Each point is reached from the start by the listed moves, each made 0, 1 or 2 times, or once backwards (-1), plus a little noise. Is the number of moves made odd or even? Then give how often each move was made.

Moves:
(1): | -0.06 | -0.03 |  0.30 |  0.10 |
(2): | -0.08 | -0.07 |  0.14 | -0.18 |
(3): | -0.18 | -0.21 | -0.05 |  0.08 |
Start: | -0.11 | -0.03 |  0.13 | -0.03 |
Points:
|  0.04 |  0.12 |  0.02 | -0.38 | => odd (-1, 1, -1)
| -0.31 | -0.16 |  0.87 | -0.02 | => odd (2, 1, 0)
| -0.15 | -0.02 |  0.57 |  0.34 | => odd (2, -1, 0)
| -0.16 |  0.00 |  0.75 | -0.38 | => even (1, 2, -1)

Moves:
(1): |  0.03 | -0.11 |  0.04 | -0.15 | -0.05 | -0.15 | -0.07 | -0.04 | -0.09 |
(2): |  0.30 |  0.04 | -0.18 | -0.07 |  0.18 |  0.06 |  0.03 | -0.10 | -0.01 |
(3): |  0.08 | -0.12 |  0.03 |  0.28 | -0.02 |  0.10 | -0.02 |  0.12 | -0.08 |
(4): |  0.22 | -0.27 | -0.05 | -0.05 | -0.25 | -0.15 | -0.08 | -0.17 |  0.19 |
(5): |  0.01 | -0.08 | -0.28 |  0.10 |  0.07 |  0.19 |  0.16 |  0.03 | -0.26 |
(6): | -0.08 | -0.19 | -0.06 | -0.08 |  0.23 |  0.15 | -0.11 | -0.20 | -0.06 |
Start: | -0.04 |  0.17 |  0.10 |  0.10 |  0.11 | -0.07 |  0.03 | -0.01 |  0.12 |
Points:
| -0.09 | -0.11 | -0.26 |  0.14 |  0.37 |  0.30 |  0.08 | -0.19 | -0.24 | => even (0, 0, 0, 0, 1, 1)
|  0.30 |  0.32 | -0.27 |  0.38 |  0.98 |  0.63 |  0.10 | -0.12 | -0.16 | => even (-1, 2, 1, -1, 0, 1)
|  0.14 | -0.12 |  0.34 |  0.14 |  0.56 | -0.01 | -0.30 |  0.02 | -0.21 | => even (2, 1, 2, -1, -1, 1)
| -0.05 | -0.22 | -0.55 |  0.63 |  0.53 |  0.74 |  0.28 |  0.01 | -0.44 | => odd (-1, 0, 1, 0, 2, 1)
|  0.40 |  0.01 | -0.46 |  0.56 |  0.99 |  0.74 |  0.24 | -0.01 | -0.58 | => odd (0, 2, 2, -1, 1, 1)

Moves:
(1): |  0.06 |  0.11 | -0.18 |  0.11 | -0.07 |  0.07 | -0.05 | -0.08 | -0.11 | -0.12 |  0.07 |  0.04 |  0.12 | -0.11 |
(2): |  0.30 |  0.07 | -0.01 |  0.09 |  0.10 | -0.17 |  0.11 | -0.06 | -0.08 | -0.04 |  0.05 | -0.01 |  0.12 | -0.10 |
(3): | -0.01 |  0.01 | -0.23 | -0.19 | -0.09 |  0.06 | -0.01 |  0.17 |  0.13 | -0.04 | -0.09 |  0.10 | -0.20 |  0.02 |
(4): |  0.09 |  0.10 |  0.03 |  0.11 |  0.06 |  0.01 | -0.09 | -0.07 | -0.01 |  0.08 |  0.08 | -0.02 |  0.03 |  0.03 |
(5): |  0.01 |  0.15 |  0.01 |  0.17 | -0.01 | -0.13 | -0.09 |  0.10 |  0.06 |  0.09 |  0.09 |  0.02 |  0.00 |  0.04 |
(6): |  0.09 |  0.03 | -0.05 |  0.03 |  0.10 |  0.11 | -0.17 | -0.07 |  0.13 |  0.03 |  0.03 | -0.13 |  0.04 | -0.09 |
(7): | -0.18 |  0.02 | -0.18 |  0.11 | -0.08 |  0.14 | -0.21 | -0.06 |  0.13 |  0.02 | -0.27 | -0.08 | -0.11 |  0.05 |
(8): | -0.08 |  0.04 |  0.19 | -0.13 |  0.09 | -0.06 | -0.17 | -0.02 | -0.16 |  0.00 | -0.02 |  0.33 |  0.08 |  0.21 |
(9): |  0.00 |  0.01 |  0.23 | -0.06 | -0.19 |  0.13 | -0.12 | -0.10 |  0.24 |  0.03 |  0.03 |  0.07 |  0.03 | -0.09 |
(10): | -0.02 |  0.05 |  0.14 | -0.21 | -0.04 | -0.19 | -0.15 | -0.02 |  0.01 |  0.13 | -0.18 |  0.03 | -0.07 | -0.05 |
(11): | -0.03 | -0.31 |  0.00 | -0.12 | -0.04 |  0.07 | -0.10 |  0.11 | -0.05 |  0.18 |  0.12 | -0.03 |  0.06 | -0.20 |
Start: |  0.08 | -0.04 | -0.03 | -0.08 |  0.07 | -0.07 | -0.02 |  0.08 |  0.07 |  0.06 | -0.02 | -0.13 |  0.03 | -0.01 |
Points:
| -0.21 | -0.59 | -0.07 | -0.54 | -0.46 |  0.30 | -0.90 | -0.12 |  0.59 |  0.72 | -0.66 | -0.59 | -0.22 | -0.69 | => even (0, 0, 0, 1, -1, 0, 2, -1, 1, 2, 2)
|  0.38 |  0.60 |  0.30 | -0.32 |  0.56 | -0.76 | -0.48 |  0.06 | -0.03 |  0.27 | -0.13 |  0.04 |  0.05 |  0.19 | => odd (0, 0, 0, 0, 1, 2, -1, 1, -1, 2, -1)
|  0.58 | -0.69 |  0.67 | -1.13 | -0.47 | -0.58 |  0.12 |  0.42 |  0.46 |  0.59 |  0.03 | -0.05 | -0.06 | -0.97 | => even (-1, 2, 1, -1, 0, -1, -1, -1, 2, 2, 2)
|  0.21 |  0.36 |  0.49 | -0.02 |  0.16 | -0.69 |  0.14 |  0.05 | -0.07 |  0.02 |  0.06 | -0.05 |  0.19 |  0.05 | => even (0, 0, -1, -1, 1, 0, -1, 0, 0, 1, -1)
|  0.20 | -0.18 | -0.26 | -0.04 | -0.02 |  0.68 | -0.84 | -0.36 |  0.48 |  0.22 | -0.03 | -0.41 |  0.25 | -0.53 | => even (1, 0, 0, 1, -1, 2, 1, 0, 1, 0, 1)
|  0.66 | -0.48 |  0.56 | -0.71 | -0.11 | -0.05 | -0.47 | -0.07 |  0.46 |  0.71 |  0.09 | -0.03 |  0.10 | -0.68 | => even (-1, 2, 1, 2, -1, 0, 0, 0, 2, 1, 2)
| -0.78 | -0.21 | -0.37 | -0.04 | -0.03 |  0.03 | -0.59 |  0.39 | -0.11 |  0.34 | -0.50 |  0.10 | -0.22 |  0.43 | => even (0, -1, 0, 0, 1, -1, 2, 1, -1, 0, 1)

Moves:
(1): |  0.05 |  0.19 |  0.09 |  0.07 |  0.25 | -0.05 | -0.19 | -0.08 | -0.03 | -0.18 | -0.09 | -0.16 | -0.04 |  0.02 |  0.08 |  0.00 |  0.05 |
(2): |  0.08 |  0.16 |  0.03 |  0.11 | -0.12 |  0.04 |  0.08 | -0.14 |  0.03 | -0.02 | -0.12 | -0.09 |  0.01 |  0.05 | -0.03 | -0.09 | -0.18 |
(3): | -0.06 | -0.03 |  0.11 |  0.10 |  0.01 | -0.06 | -0.02 |  0.13 | -0.08 | -0.16 |  0.07 | -0.07 |  0.02 | -0.12 | -0.02 | -0.03 |  0.02 |
(4): |  0.07 |  0.00 | -0.05 |  0.12 |  0.07 |  0.01 | -0.06 | -0.02 | -0.01 | -0.17 |  0.10 |  0.11 |  0.13 | -0.24 |  0.00 |  0.04 | -0.08 |
(5): |  0.13 | -0.22 |  0.07 | -0.01 | -0.01 |  0.08 | -0.02 | -0.18 | -0.20 |  0.08 | -0.04 | -0.05 | -0.29 | -0.16 |  0.07 |  0.03 | -0.06 |
(6): | -0.06 |  0.14 | -0.47 |  0.19 |  0.00 |  0.05 | -0.06 |  0.00 |  0.32 | -0.11 |  0.01 | -0.46 |  0.09 |  0.16 | -0.29 |  0.01 | -0.28 |
(7): |  0.18 | -0.03 |  0.00 | -0.06 | -0.04 | -0.11 | -0.07 | -0.01 | -0.01 | -0.15 | -0.14 |  0.05 | -0.02 | -0.02 |  0.00 |  0.03 |  0.12 |
(8): | -0.29 |  0.03 | -0.33 | -0.10 | -0.17 |  0.16 | -0.07 | -0.18 |  0.19 |  0.28 | -0.25 | -0.40 |  0.24 |  0.03 | -0.39 | -0.39 | -0.09 |
(9): | -0.14 | -0.01 | -0.37 | -0.09 |  0.10 | -0.08 |  0.13 | -0.08 | -0.02 |  0.11 | -0.25 | -0.19 |  0.01 |  0.16 | -0.18 | -0.12 | -0.28 |
(10): | -0.21 | -0.11 |  0.07 | -0.10 |  0.01 |  0.18 |  0.03 | -0.08 |  0.13 | -0.06 | -0.16 |  0.00 |  0.07 |  0.13 | -0.07 |  0.12 | -0.17 |
(11): |  0.14 | -0.02 |  0.30 | -0.31 |  0.03 | -0.02 |  0.24 |  0.04 |  0.11 |  0.01 | -0.18 |  0.00 | -0.10 | -0.38 |  0.10 | -0.03 |  0.03 |
(12): | -0.11 |  0.20 |  0.02 | -0.01 |  0.11 | -0.27 | -0.13 | -0.25 |  0.09 | -0.02 |  0.05 |  0.17 | -0.22 | -0.17 |  0.00 |  0.14 | -0.10 |
(13): |  0.06 | -0.09 |  0.00 |  0.00 |  0.15 | -0.04 |  0.02 | -0.30 |  0.10 |  0.00 | -0.12 | -0.06 | -0.06 |  0.12 | -0.25 | -0.01 | -0.08 |
(14): |  0.11 | -0.02 |  0.00 | -0.04 |  0.05 | -0.07 |  0.03 | -0.22 |  0.00 | -0.28 |  0.07 |  0.08 | -0.06 |  0.00 |  0.01 | -0.12 | -0.10 |
Start: |  0.03 |  0.18 |  0.27 |  0.01 |  0.10 |  0.11 |  0.07 | -0.10 | -0.06 | -0.02 | -0.01 |  0.08 | -0.01 | -0.10 | -0.05 | -0.20 | -0.05 |
Points:
|  0.08 | -0.06 | -0.45 | -0.39 |  0.68 |  0.40 | -0.08 | -0.23 |  0.65 | -0.52 | -1.48 | -1.85 |  0.25 | -0.46 | -1.03 | -0.50 | -0.51 | => even (2, -1, 1, 1, 1, 2, 2, 1, 1, 1, 2, -1, 1, -1)
|  0.22 |  0.59 |  0.51 | -0.04 |  0.21 | -0.45 |  0.39 |  0.88 |  0.74 | -0.22 |  0.48 | -0.05 | -0.34 | -0.84 |  0.10 |  0.33 |  0.21 | => even (-1, -1, 1, -1, -1, 2, 0, -1, -1, -1, 2, 1, 0, -1)
|  0.92 |  0.44 |  0.84 |  0.00 |  0.85 | -0.51 | -0.07 | -0.65 | -0.46 | -0.95 | -0.74 |  0.09 | -0.16 | -1.04 |  0.10 | -0.43 |  0.13 | => odd (2, 1, 1, 2, 0, -1, 2, 0, 1, -1, 1, 0, 1, 0)
